Rows are points. The ring and each string are closed loops that go straight from each point to the next, and from the last back to the first. Before rounding, they use only three directions, however many columns there are. Count how often each string passes through the ring. Passing back the other way cancels.

Ring (8 x 4)
[[-13 -23  17  -5]
 [ -3 -17  20 -17]
 [  2   4  13 -28]
 [ -3  16  -9 -24]
 [-19  21 -24 -11]
 [-38  15 -14   1]
 [-44   3   2   6]
 [-35 -14  11   6]]
String (25 x 4)
[[ -9 -26  28 -10]
 [-15  -9  29 -16]
 [-14  -4   7 -11]
 [  4 -17   2 -15]
 [  8 -13  28 -28]
 [ -5   0  42 -31]
 [-11   1  23 -21]
 [ -8  -5   0 -13]
 [ 14 -18   5 -22]
 [  8 -16  26 -26]
 [  9 -24  19 -21]
 [ -5 -15   1 -10]
 [ -4 -21   0  -7]
 [ -3 -37   5  -2]
 [-16 -34  24   0]
 [-26  -8  23  -6]
 [-22  -6   8  -5]
 [-20 -28  -8   9]
 [-32 -33   7  15]
 [-42 -22  29   9]
 [-28  -4  16  -5]
 [-17 -10  -5  -3]
 [-17 -11  -1  -3]
 [-22  -8  15  -7]
 [-19 -22  31  -7]]
Times through: 3
String (19 x 4)
[[-55  -5  -2  18]
 [-39  -4  -9  10]
 [-27  -1  -7   0]
 [-35  10  10  -5]
 [-48  22   7  -2]
 [-43  28 -24   1]
 [-26  25 -50  -1]
 [-13  14 -45  -5]
 [-11  18 -43 -10]
 [-12   8 -24  -9]
 [-21  10   0 -12]
 [-27  20   5 -15]
 [-20   7  -6  -9]
 [-20   7 -24  -3]
 [-31  10 -33   5]
 [-28   4  -9  -2]
 [-34   7   7  -4]
 [-52   9  17   4]
 [-60   4  15  12]]
Times through: 2
